Each row is a point. Each copy is the shape, with its points in the same order, turned, moved and blurred by noise. Is it also mirrored, or only turned?
(in the rows, 128 means zero)

Shape:
[[115 163]
 [ 97 143]
 [142 135]
 [127 159]
 [141  81]
 [150  98]]
Copy 1, 6 rows:
[[154 106]
 [126 110]
 [150 147]
 [158 119]
 [107 182]
 [127 176]]
Copy 1 is: mirrored
Copy 2 (6 x 2):
[[ 81 121]
 [ 99 102]
 [123 140]
 [ 97 131]
 [175 101]
 [162 121]]
Copy 2 is: only turned
Copy 3, 6 rows:
[[132 157]
 [153 136]
 [114 119]
 [121 151]
 [116  69]
 [109  84]]
Copy 3 is: mirrored

Shape, 10 rows:
[[124 114 143 106]
 [153 118 146 147]
 [119 140 134 161]
 [175 142 123 153]
 [135 101 142 153]
 [158 116  60  36]
 [123 124  89 152]
 [124 115 138 118]
 [124 132 140 146]
 [136  98 132 163]]
Copy 1:
[[121 112 138 100]
 [124 119 156 152]
 [158 139 145 137]
 [107 154 155 161]
 [132 104 131 146]
 [ 42 158  92  64]
 [132 148  97 145]
 [129 117 136 113]
 [155 128 142 132]
 [137 103 125 160]]
Copy 1 is: mirrored
Copy 2, 10 rows:
[[151 126 127 117]
 [152 111 158 150]
 [124 135 171 148]
 [149 117 146 190]
 [138 105 160 134]
 [153 117  19 150]
 [ 99 112 132 164]
 [146 129 132 128]
 [134 136 156 145]
 [125  97 159 141]]
Copy 2 is: only turned

Shape, 9 rows:
[[134 162 111 129 107 168]
 [112 138 152 152 140 144]
 [118 117 137  21 142 106]
 [135 120 146 127 143 126]
 [132 155 158 146  60 149]
 [137 127 111 147 107 174]
 [124 119 117 147 123 116]
 [164 145 120 120 118 113]
 [106 137 138 143 139 101]]
Copy 1:
[[ 87 129 169 167 139 141]
 [112 119 141 116  99 141]
 [ 90 175 126  88 188  62]
 [126 116 139 111 131 119]
 [ 67  92 112 183 112 127]
 [106 112 157 158 144 162]
 [142 135 127 144 125 133]
 [132 125 146 163 136  92]
 [129 145 120 124 100 117]]
Copy 1 is: mirrored
Copy 2, 9 rows:
[[176 158 123 133  92 126]
 [141 148 129 159 143 120]
 [134  51  63  86 124 105]
 [135 119 102 158 136 140]
 [151 124 180 158  83 122]
 [149 170 116 151  86 129]
 [120 137 123 132 124 156]
 [159 111 114 138 109 170]
 [127 130 129 130 159 146]]
Copy 2 is: mirrored
Copy 3 (9 x 6):
[[182 142 154 150 140 150]
 [139 105 173 123 131 172]
 [124 183 141  93  43 113]
 [130 106 151 119 115 140]
 [196 111 119 137 124 199]
 [160 122 150 173 139 155]
 [124 120 131 126 144 151]
 [163 124 119 111 133 121]
 [122 121 151  92 139 166]]
Copy 3 is: mirrored

Shape:
[[101 145  97 175 127 127 144 149  87]
 [ 66 189 120  74 143 122 153 119 120]
 [175 112 120 106 157 109 148 172 148]
 [154  75 142 103 107 154 171 117 152]
 [105 102 122 145 136  87 165  80 135]
 [105  92 142 118 136 141  93 135  83]
 [181 124 143 155 129 103 144 145 104]
 [115 123 116 148 135 139  96 163 146]
 [130 128 127 157 121 132 111 138 139]
 [123 109 110  98 146 124 155  86 139]
 [130 134 122 171 184 145 139 134 142]
 [171 133 107 116 128 147 153 120 161]]
Copy 1:
[[148 149 115 192 115 158 143  71 132]
 [ 76 170 106 170 163 135 134 142 186]
 [162 124 102 137 161  78 120 121  96]
 [126  69 110  88 157 105 150  93 126]
 [103 107 182 157 150 115 143  82 133]
 [104 155 113 105 111 155 104  80 107]
 [173 112 127 150 100  94 109  96 123]
 [141 134 107 149 132 166 130 123  85]
 [145 110 124 149 118 156 130 119 106]
 [110 116 145 128 182 122 121  96 145]
 [179 148 152 145 149 150 149 119 119]
 [162  84 110 132 172 120 122 123 141]]
Copy 1 is: only turned
Copy 2 (12 x 9):
[[137 100  77 146 164 119 146 138 115]
 [ 54 133 126 104 115 126  96 115 134]
 [145 141 161 116 131 156 197 110 150]
 [185 134 198 149 115 156 121 132 106]
 [132  97 155  99 136  95 135 141  76]
 [153  68 106 143  91 143 134  94 136]
 [177 131 124 123 120 125 192 146 128]
 [138 119 106 158 128 139 161  71 110]
 [154 131 110 150 120 124 162  99  98]
 [121 109 167 106 123 152 123 132  94]
 [110 109 126 164 123 134 192 139  87]
 [143 165 156 130 121 170 153 126  97]]
Copy 2 is: mirrored
Copy 3:
[[120  94  85  89 113 140 104 140 172]
 [107 112  82  93  75 117  80 106  62]
 [192 176 131 130 115 124 122 140 134]
 [160 113 194 125 110 136 151 156  99]
 [134  92 110 120 160 175 132 133  89]
 [109 100 152 152 120 133 105  94 153]
 [141 137 109 146 135 116 150 169 155]
 [138 136 132  87 124 120 132  85 165]
 [129 120 125  99 130 117 153 114 155]
 [147 112 123 132 106 167 136 119  80]
 [118 161 117  91 122 172 138 126 148]
 [160 140 130 105  87 139 175 139 109]]
Copy 3 is: only turned
Copy 4:
[[103 115 158  97 108 157 133 131 108]
 [109 140 159 156 174 148 110 205 151]
 [158 102  92  74 161 102 134 135 166]
 [216 147  91 119 127 126 137 139 141]
 [149 121 125 159 109  99 172 146 109]
 [149 123 162 135 110 118  94 101 157]
 [139 145 121  75 135  95 133 108 116]
 [112  96  95 110 113 139  95 126 148]
 [129 120 106 122 116 132 104 114 124]
 [162 131 115 155 138 123 162 148 153]
 [ 96 132  95 102  86 127 139 141 152]
 [156 143  68 116 144 146 148 133 139]]
Copy 4 is: mirrored

Shape, 15 rows:
[[113 131 159 150 157 132 121 135 175 154 164 111]
 [162 136 228 123 112 132 159 133  96 111 159 160]
 [124 136 160 103 119 149  78 131 106 123 161 114]
 [104  90 130 109 119 140 160 116 109 148 150 111]
 [121 137 115 113 126  74  65 140  91 147 117 175]
 [ 98 142 119 149 105 123 108 115 105 154 138 129]
 [120 153 107 160 111 141 156 139 249 141 153 131]
 [160 145 107 114 126 138 161 135 111 152 134 113]
 [130 143 102 119 175 146 134 105 121 137 120 218]
 [141 156 126 126 136  77 142  73  96 135 164 136]
 [123 120 120 117 135 136 149 135  86 121 168 166]
 [109 156 131 142 145 128 125 146 126 140 162 110]
 [ 99 148 133 106 140 137 160 130  92 128  90 112]
 [115  92 126 154 125 132 158 119 159  97 161 104]
 [129 132 145 174 136 135 131 123 145 138 121 108]]
Copy 1, 15 rows:
[[111 125 141 152 129 114 115 135 132  71 133  84]
 [129 209  73 161  71 110 127  91 103 112 162 131]
 [121 121  79 133 102 149  84 106 142 119 140 110]
 [149 142 138 106 120  97  99  74 128 122 111 129]
 [136 144 105 168 140 189 107 118 166 115  94 184]
 [119 134 108 101 136 151 128 112 167 106 121 144]
 [ 95 143 198 121 116 115 159 186 122 112 104  58]
 [166 140 146 116 104 108 129 128 146 148 152 151]
 [145 202 186 122 124 195  93 127 127  97 152 174]
 [193 177 115 126 139 150 153 112 154 113 133 133]
 [162 188 120 103 111 123  84 111 144 116 118 155]
 [127 147 117 125 143 113 104 137 157 105 140 122]
 [122 152 140 129 160 115 110  88 141 164 162 148]
 [144 140 136  95 124  92 122 131  91 111 104  98]
 [112 124 129 117 144 112 149 134 113  97 154 127]]
Copy 1 is: only turned
Copy 2 (15 x 12):
[[169 152 149 134 133 141 154 165  82 157 150 138]
 [185  90 138  46 126 131 118 114 139 131 179 108]
 [145 165 147  89  80 134 125 127 118 151 125 112]
 [151 133 159 138 142 127 119  93 144 182 118 130]
 [140 179 114 120 104  59 104 143 149  85 111 101]
 [131 181 122 135 131 124 132 104 127 118 125 130]
 [137 151 199 169 158 167 172 186  97 113 155 190]
 [140 102 140 162 100 130 137 100 136 119 129 137]
 [152 117 142 108 133  53 123 137 119  98  94 193]
 [173 125  87 131 144 138 113 121 133 105  98 128]
 [169 123 141 110 124  98 150 108 155 138 102 139]
 [157 151 144 133 111 128 171 130  97 125 124 116]
 [123 110 167 128 129 108 127  76 100 122 109 100]
 [132 121 157 132 165 159 157 149 137 176 113 131]
 [113 136 131 130 137 138 154 137  96 137 155 132]]
Copy 2 is: only turned
